Each wall is flat, endless, passes through zero and stands at right angles to its row. A trip goes straight from one point to another. Which walls does it cross, in order?

Walls:
(1): [-22 -15  47]
(2): [21 -9 -7]
(3): [ 1 36 33]
Trips:
[  1 -22  10] to [-35   8  -5] -> 2, 3
[ -7  13 -17] to [ 2 29 -8] -> 3
[25 -6 24] to [-3 -1 60] -> 2
[14 31 -4] to [ 5 -4 32] -> 2, 1
[23  3 14] to [ 12  35 -19] -> 1
[-35  47 -20] to [  4  -1 -25] -> 3, 2
[-26  -4   3] to [24  3  3] -> 3, 2, 1
[ 10  11 -19] to [-44   7 -25] -> 2

Walls:
(1): [-44 -27  10  12   3   4]
(2): [ 26  12 -21   7  54 -39]
(3): [-20 -25  -5  60  21  -2]
(4): [-10 -10 -10  19  16   0]
(5): [-34  17  13 -28 -12 -14]
(6): [ 39 -41  -7  24  44 -20]
Trips:
[-21  14 -24   0  31 -30] to [-28  12  26  17  36  47] -> 6, 2, 5
[ -7 -11 -26  26  28 -50] to [-34 -31 -55  21 -24  -3] -> 2, 6
[-10  11  36  30   7 -10] to [-21  13 -10  16  -3 -25] -> 6
[-35 -56 -26  -1  16   2] to [-21  17   2 -18  16   1] -> 5, 2, 6, 3, 4
[  7  19  15 -23  32 -21] to [ 10  38  39  -6 -16   3] -> 6, 2
[18 -1 11 -7 -1 30] to [ 29 -17  29 -23  -3  39] -> 6
[-11 -18 -28   6 -21  -3] to [ -4 -16   5  19   1  18] -> 6
[19  3 18 24 -8 -9] to [-40  24  -8  20  16  14] -> 4, 1, 6, 5, 2
[ 18   5 -14 -20  51  23] to [ 28 -19   0  35 -40   4] -> 3, 2, 4

Walls:
(1): [ 21  60 -27   4   9 -31  25  13   1]
(2): [ 46  42  12   7  18 -24  -5 -18  10]
(3): [ -6   0  -9   4  13  -3 -12   3  -3]
(4): [-14   5 -20   6  12  -4  27   9   4]
Trips:
[  9   3  38 -24 -13 -15 -20 -15  -2] to [ 37  21  29  -4  17 -30  -6  32   2] -> 1
[-1 -8 20 -4 46 -4  3 -8  8] to [ 14  -8  55  36   5  -6 -43   1   9] -> 4
[ -6   0  25  16  49  -9  -8 -19 -20] to [ -5  -8 -48  -6  51   3  50  -9  11] -> 4, 1, 2
[ 13  36  32 -14 -23   2 -14  25 -28] to [ 39  47 -40  14  -8 -26  12  60 -26] -> 4, 3

Walls:
(1): [ 30  10  -8  14 -11   0 -27  25  -9   5  24  29 -10  13]
(2): [ 39  16 -24  10  25   4  32   2 -28  18  10 -25 -26  -9]
(3): [-15 -19  16 -13 -14 -24   0  13 -13 -36 -12   3  20 -13]
(4): [  4 -16  22   7 -12  18 -27  23  23  -8  -7   1   8  24]
(5): [-30  -4  -1   4   6   0  21  10   4  15 -38   2   8   1]
(6): [-16  -8  -8  15  -8 -20 -26  12  -1 -19  14 -29 -21 -12]
Trips:
[ 13  40 -19  28 -50  10 -35  -9 -18 -24 -33  12  10   6] to [ -9 -26 -11   9 -15   9  43   2  12 -23   3  17   9  -3] -> 6, 5, 1, 4
[  8  17 -26  17   3 -24 -15   5   8  -4  -4   5  32 -26] to [  8 -27   9 -11  -3   0 -13  -3  16  -9  18   6  12 -14] -> 4
[  8  42  -2  -4  -7  -6 -13 -21 -21  -8  24  14 -30  12] to [ -1  35   4   6  26 -10   7  19  13 -20   9  19 -35  -1] -> none
[ 17  -9   9   3  13  27 -10   9 -21 -18 -10 -24  24   4] to [  9   3 -24 -19  24   2  30 -14   5  -6  10 -49  -6  24] -> 3, 4, 6

Walls:
(1): [ 19 -16 -17   1  14 -23 -22 -34 -12 -12  10   3   2  -5 -24  12 -27   8
  -4  34]
(2): [ -5  13  38  -5 -23   2   4  22  20 -30  20   4 -17   7  17   5 -28  -6
 -18   5]
(3): [ -9  19 -17  15   5   5  -2  18  20  12  -5   4  -8  -3  -5   9   0 -27
  -1 -30]
(4): [ 21 -16  -7   3  -1  -5   2   0  -4 -13  -4   1  15  11 -23  -6  38   2
  12 -24]
(5): [ 28  13  12  25  -1  22  -2  -6  14   4  10  -4  17  20 -12  28   4  22
 -14 -31]
(6): [-31 -18 -17  10   2  17   7  27   9  23 -15 -41  -7   0  25 -13  -3  31
   9  -6]
(7): [ 10   8   7  20   4  -8  31   2   2 -37 -17  33  35   7 -34  -3  10   8
 -12   7]
Trips:
[ -7 -26   3 -35 -17 -12  -9  23   9 -13  -5 -34 -12  -8   5   1  -7 -16
 -23 -22] to [ -5 -17  44  21 -21   1 -18  29  -4  -1  -1  17 -14  31   7   9   1  10
 -30 -10] -> 5, 3, 7
[ 28 -32   1 -16 -16  14  -3  -9   5  19   3  10  -4  21   7  45  -7  26
  15 -12] to [  1 -36   4  11  15   8  38 -50   1 -35 -17 -21  -5  12   4  -3  10  32
 -13   5] -> 7
[-16  -5 -18  28 -35  -2  14 -26  -7 -29  13   3  11 -39 -18  -1   7  -8
  60 -14] to [-27  24  15 -12   0  -2   9  -5  18  25  -8 -38  21  17  16   8  22 -17
  27  22] -> 1, 6, 7, 4
[ -4   3 -15  17 -31  16  20  19 -33   7  38 -19  24 -22   4   3 -23   2
 -33  15] to [-15 -21 -28  -2   2   0  31 -19 -13 -22  17 -58  27   5 -24  36  13  26
  21   1] -> 7, 2, 4

Walls:
(1): [ -6 -32  -3 -14  10   3  43  22 -10   1  44  -7  -3 -11  11  -2  -5   9
  25   0  28  15   4  -7 -21 -11  23  14 -13   2  18 -30]
(2): [-16  -2   8  -9 -17   3 -45  11  27  17  38   9  -3 -21 -10   6 -15  -2
 -22   2  14  25 -15  19 -11 -26 -10   2   3  14  32 -36]
(3): [  8 -11  17  -2   5  19 -10  -6 -20 -17 -19  10   4  28 -10   2 -22   3
 -12  12 -60  21 -21   8  -5  18  -5  10  37  13   2   3]
(4): [ -1  25 -12  28  -5   8 -19  34 -15  11 -14 -54   4 -13  13  -5   3 -10
  34  -4 -11  21   0  15  -6 -15   1  20 -17 -14   1  15]
(5): [-13   9  39 -45  -2 -14  15  25   1  -7   3  36 -34 -29 -32 -38 -13  16
 -20  -4 -20  41 -16   1  -3 -13  -5 -16  18   3  10  -4]
(6): [-11   4  -8  17 -29  20  19  19 -12 -30  16  -7  37  32  -1 -28  21   3
 -10 -15  25 -20   9   2  17 -20 -10   3 -20  13   7 -27]
(7): [ 18  20  19  14  20  14   7 -36  -2  17 -22 -45  19   0 -21  24  -7 -12
  10  31   4  -8  18 -12  -5 -30  21 -17  -1  13 -18   0]
(8): [ -6  27  23  -9 -24  14 -43  32  -5   6 -14  24  -8 -16 -24  -1 -15   8
  -8 -29  -6  20  35  -4 -13 -32  35   2 -14  10   5 -10]
Trips:
[ -6 -26  16  14 -31 -10   3  12 -12  11 -21  -5   8  17  17  -6   7  28
   5  48   7  18   7 -14 -38   0   7  34  19 -18  -4  13] to [-13 -17 -11 -12 -16  15   1   9   4   4 -46  -6  -2   0 -17 -10  -8  14
  -3 -15  23  -8  39  21  -9 -38 -20  11 -13  -1   0 -24] -> 8, 6, 3, 2, 5
[  3 -22 -27 -20 -11  33 -11  -3 -11 -22  39   0 -39 -16 -10  13 -17  14
 -12 -23 -16 -19  18  19  -7   6 -24 -12  -8  13  -8   2] to [ -3 -18 -29  13  12  -7  41  16   6  29  11  14 -36 -27  11  19  32  35
  38 -10 -23  26 -32  -4  18  -4  35  -7  -6  16 -11  15] -> 6, 3, 8, 2, 4
[-29  30  10  10  13   4  16  -6 -16  -4   8  20   4  10   3  26  38 -24
 -13   8  17   4  40  29  15   0 -43 -25  15 -22   1  -3] to [-20  13 -18 -11  -5  32  -4  -4 -16  16 -13   0  -2  10  -2 -11   8   3
  21 -27   5 -15  27   4  -6 -44  33 -33   3 -19 -13  -3] -> 8, 4, 1

Walls:
(1): [-21  -6 -10  42  17  -6   1  18 -36  12   6 -12   5   8  25  19 -29 -27
  -8 -13  13   7  -3  -5   8  -8   9  23  -1 -15  -6 -17  -3  21  17  -3
  40 -27   7  20 -18 -25  -4  14   9   1  -4 -10]
(2): [  7   9 -10  29   2 -28 -12   7  27 -29   4 -12  10 -52 -33  -6  -3  11
 -15 -15   9 -45 -26 -19  29  22  -2   3   0 -25   4   2  21 -16  17  21
  13  -6   8   5 -21  17  36  -1 -14 -11  22 -22]
(3): [ 14  11   0  27  -9  17 -15  16   7  -2 -10  -1  -7  -2  -5 -32 -11 -32
   3  -1 -24   1   7 -18   0  -7   1  20 -20  -2   7  -4   5  -8  -2   3
 -29   2   3  34  14   7  16  20  -6   5 -12  26]
(4): [ 10   2  24  20   1   0  -8   3  40  18 -16 -24  19 -12   7 -10   4 -12
  14 -11  12  -7 -16   7  -6 -24 -11  -2 -13  15 -10 -10  -2  20 -13 -11
  10  11  -6  -3  -1  35   4 -16  -9  -3  17   2]
(5): [ -3  17   5 -11 -31  -9  -1  60  16   9  22 -16   8  -7   5 -15  -2  12
   8  36   8 -13 -16   5  -3  -8  13 -21  11   4   5  -4 -13  11  16   2
   1  36   7   2 -26  12 -13  -9   2  -3 -19  -7]
(6): [ 23  10  -9 -12  14 -17   0  10  27   5  21 -10 -20   7  -8  30 -14  33
 -16   4   4 -12   0  -7 -24 -36  -4  31   3 -26  -7 -12  -6   8  17   9
  -2  20  -3  -2 -15 -25  -4  13  -8  14   1 -16]
(7): [  7  27  -7  -4 -31  11 -16   5   1 -21 -27  17 -18  -9  19 -14 -13  -8
 -16 -20  23  -9  12  12  47  33  10  11   3  13 -24   7 -13  -5  -7  28
 -11   7 -15   6   4   2   0  31  -1 -10  -8   0]
(8): [ -8   3  -3  -5 -14 -31  15   7   5  32   4   1   9  29  -1  13 -13 -14
 -28 -43  24   4   5  13  17  12 -17 -10 -25 -15 -12 -35   8   4 -33  -8
 -22 -12   8  15  -4  14 -51  33  -3  -1  -2   1]
Trips:
[ 35 -30  11 -27  31  -8  -1  28   7 -20  -5  38   4  -2  -4  -3  10   7
 -16  29  12 -30  14  -2  -1 -10  10  -9   5  16  -9 -16 -22  -4   2  -3
   7  23  22  28 -12  18   4   8   7  16 -16  18] to [ -6  23 -20  16  -7 -12 -12 -28   8 -13   8 -12  -3 -14 -26  32   9   5
 -21  -3  12  16 -28  23  14  17 -10 -13  11  -5  12  49  22  -6  -1  16
 -38  -6   0 -41  -3 -11  15  10  14 -10   7   2] -> 2, 3, 5, 6
[ -8  -1 -31  -7   1 -19  44  13  -9 -14  13  -7  11  12   0  -4 -25  15
 -21 -20   7   6   5   5   7 -20   0  22  -8 -22   5   5   5   9   8  10
   9   0   3 -21   1   8  -3 -16   3  12 -31  -9] to [  5   7  17 -30 -21  11  17   1 -16   8  35   3  -6  32  10  12  10 -42
   0  20  22  16  12 -10   3   7  22  -1 -23   3  -3  -2   7  -7   0  11
 -23   8  42 -19   7 -26 -14 -22   6  -7   1  22] -> 2, 6, 1
[-13  -5 -15  -2  15   3  17 -11  -3   7  11 -12  19  33   9 -28   6  -2
  16   8 -21  14   6 -10  10   4  21  18  19 -23  10 -10  15 -14  -8   7
  22   6   6  13  -8 -15   4 -23  -3  -3   2 -15] to [ 30  12   1  -4  -7  10   1 -29   9   1   0  20  44  16  26  -6  -2  23
   8  -1   0   3  -9  30  16  28   6 -19   1   9  -1 -27 -31   7  -2  -9
  12   1  37  -1 -21  -4   4  25 -33 -10   2 -15] -> 5, 8, 7, 4, 1
[ -2  12  21  -3  -3  30 -33  -7  27   5  -8 -13 -24  18   3  23  15 -12
  -5   0   8  -8 -11  16   0 -19  24  16 -38   7  -3  -1   6  -4  29   9
  -4  10  32  -7  27  -7  26   6  -5  30 -17   8] to [ -3   8 -21   7   4   6  18  -4  -9 -38 -26   4  -6  12  -2  36  17   3
  30  -6  17  15  10   3 -23  -9  -8 -10  -6 -34  10   1  17 -17 -16 -32
 -17  -8 -11 -10   5  12  13  14  24 -20 -25  19] -> 7, 4, 6, 8

Walls:
(1): [ 32   6 -23   1 -26 -31  -2   6  11 -13  12  -8  12   9   6  26  23 -19
  -4  -1 -25 -23 -16   1  -5 -17 -20  -9 -12  36 -45 -42 -10  22   1 -15
  12   1  12 -13   9  12 -28 -18  -2  18  -9 -34]
(2): [-22 -15 -18  15 -20   0 -16  -1 -31   4  31 -24  -1  47  32  15  41  12
 -23   7  17  -4  14  19  31   5   0  -3 -35  -6  36  22  -3 -29  11 -13
 -24  -4 -26  23 -12  -5   0  17  14 -25  18 -12]
(3): [ 25  21 -22  30  14  22  18   6  11 -21   1  10 -20  14  -2  37   5   2
   4  26   4  15  11 -17  -1  -6  -1  25  22 -17 -17  -1   3  -9  35  -3
  14  14 -29   4  15  -4   5 -19 -16  -7 -32 -31]
(4): [  3  -6   9  -2 -21  -6  21  14 -17  11  -1  -3  22   4   6  -4   8   6
  -3  22  11  18  -3  -9  -2   5  11 -10  -2 -14 -22  -8   6   8   7  -7
 -17   9  12 -32  23  21  -7 -15 -14 -16  39 -11]
(5): [  2  10  -3  10   4  12  -3 -29  -5  25  11  34   8 -18   8 -19  -3  20
   7 -20  -6  29 -43  29   1 -10  -7 -17  -7  28  -7   9  -9  -7  21   0
   6 -27 -26 -30  -8   2 -15  -9   9 -12  11   0]
(6): [ 27  -2  -8   3  20  12 -20  28   1  12 -18   9  16  -9  28  13  11  -3
 -21 -30  -3  -5 -10 -11   4 -14 -16   8  -7 -33   7  18  16  -5 -18  18
  22 -13   1  24  26  17  12  32  25  22 -17 -19]
Trips:
[  6 -13 -31  -1  -3  25 -15 -28  -8  15 -24   9  11  -3 -15 -10  -1  10
 -28  26   9   1  29  -7   3  13  36  -8 -17 -21  -4   2 -23  -4 -12  16
  -7  20 -31 -14  -6   5  -5  -9 -12  21 -12  -9] to [ -3  19   8  -3  20  -7  13   4  10  -3 -11 -10   1   0   5   7   5   2
  -3   2  11 -15 -18 -12  -5 -34  -1  -7  36  17  -2   4   7  10 -23  -8
 -35   7  -8   1 -23  -9 -19  -3  -2   7 -27  -4] -> 2, 4, 1
[-23  22  13 -30 -17  -2  14 -28  18 -14  31   5  15   4 -32  -9   6   0
   5  17  27   6   7 -25  29 -15  -9   1  -7 -12  -5   2   3   6 -11 -13
 -34  -5 -39  27  -6   1 -10 -15  -6   1  12  12] to [-12   8   3  -8 -35  12  -4   2  -9 -20 -19 -22   2  11  17   3  15 -13
 -10 -19  10   4   3   0 -10  13  13  -6 -29   3 -11  -3  14 -19  28   1
  20  22 -16  60  31  -4  13 -11  47   0 -22  -6] -> 3, 4, 6, 1
[  7  14  -8   1  23   1 -14  28  16 -31  25  24  -9   9  14   4  10 -11
 -12 -11  -1  -3  11 -11   0  26   4 -11  29  -1 -14 -15   8   7  28  11
  -4  17 -18 -11 -10 -20 -41 -35 -10 -15 -12  21] to [ 18  32  10   9 -14   9 -12  -6  -8   5  -2  38 -13  -1  -3   4   2  -4
   3  -2  -7  26 -11 -22   4  38  15  -5   7   8  12  26 -19   4  12 -15
   2  -2   5  15  19   6 -17   3 -16 -29   1  -4] -> 5, 4, 1
[ 25   0  -4   5   7 -15 -19 -26   6   3   7 -13  -5   3 -12  13   1 -10
  -8   1   3  -7   8  28  25   3  22 -32  -4   9 -23  -2 -30 -11 -12 -11
  22 -11  19  28   5   1  20  55 -21 -12  10   9] to [-23 -28  31   0  16  19  -1  10   3  10  -1  10 -30 -41   0 -21  -1  31
  17 -16  -9   6   0  -9 -10  -8 -11  -4  27   6   7   3  30  -1   4  -7
  16  -3 -14   1   7   7  25  -7  13   2  24  24] -> 1, 5, 2
[-11 -15  16   1  13  -3  19  12   8  -8 -25   9  12 -26  10  12  -2 -16
  -2 -29 -14   4 -18 -17  17   1   1   7 -11  11  21  21  12  37 -26  -1
 -20   6  14  -2 -24  35   3   1 -13  17  34  20] to [ -5 -16 -21 -19  24   9  22 -11  28   4  15   1   3   8  -7   0 -17   1
   2  -5 -12  25  -1   5  24   6  13  -6  16  -7 -15 -20 -15 -12  14   1
  -1 -29  14 -10   0  -5  11  -1  13  -1 -17 -28] -> 5, 4, 3, 1, 6
[  7   3  13  -2 -21  -7  15  -7   5   5  16 -19  -9 -10 -15  19   1 -19
 -11  22 -26  12 -25   5   6  -4   5  22   9  18 -10 -14  23  24  -4  26
  20  16  17  -1 -20 -12  15  -6  10   6  29  -6] to [  5 -37   6 -11  16  16 -16 -14  -9  29 -12   1 -14 -26 -15  24  -1  14
 -41 -23 -22   5   7  -3  27   0   2  -2  19  16 -34  -2 -17   4  23   0
  16 -11  -1   2  -8  22  17 -18   8   3   9 -10] -> 5, 6, 3, 4
[ -8  10  -3 -13 -22  -2   9  -7 -19  -9  -7  -5 -12   4 -15  15 -24  -2
 -15 -33 -31 -30   6 -11  22   0 -33  -8   1  14  17 -21   2  -8 -12  -9
   1 -24 -16 -24   8   6 -22  39   0 -29 -11  -1] to [ -9 -20 -17  23 -32  -8  -5  -4  22  12   8  18 -23   6  -2 -19  -5  -8
 -24   2  23  30   3 -24  -6  23   8   1  14  33  19  32   2   6 -17  19
   4  -4  16 -14  -8  -1  -3  10  20  -1  18 -23] -> 6, 1, 4
[ -1  10  34  15   0   5  -4  31  -1  21 -32   7   8  13  -1 -19  -7  11
  19 -16  -6  10 -13  26  10  19  13   4   7 -13   4   6  -8  -2  16 -15
  11   9  -1  17 -12 -23  -3 -20   5   4  -1  12] to [-22  -7   4  39   9   7   6 -19   0  36  18 -10  17   3  -8  14  -3  13
   9  -7  -8  -7  10 -21  -9   3   1 -11  20   6  -1  17   3  -9 -15   3
  15  -8  24  12  34 -32  -8 -19 -22 -14  -8  -2] -> 3, 4, 5
[ -8  -1 -23 -19  -7   9   2   7 -10 -16  11  16 -15  -8  24   4 -34  12
   3   1 -14   0  28  16 -30  34 -15  10  10 -18  -4  12  12  -8  -4  26
   2 -19   7  10 -14 -18  -5   3 -14  23  49   7] to [  8 -27  28   9   6  19  17  -9 -13   6   6  11  -6  10  30   4   1   5
   1 -14  10 -32   5  27  41  13  14   7  10 -24 -28  -3  13  30  18  18
 -22   8 -14   2 -10  18  -4 -14   2  33 -27 -10] -> 6, 2, 3, 4, 1
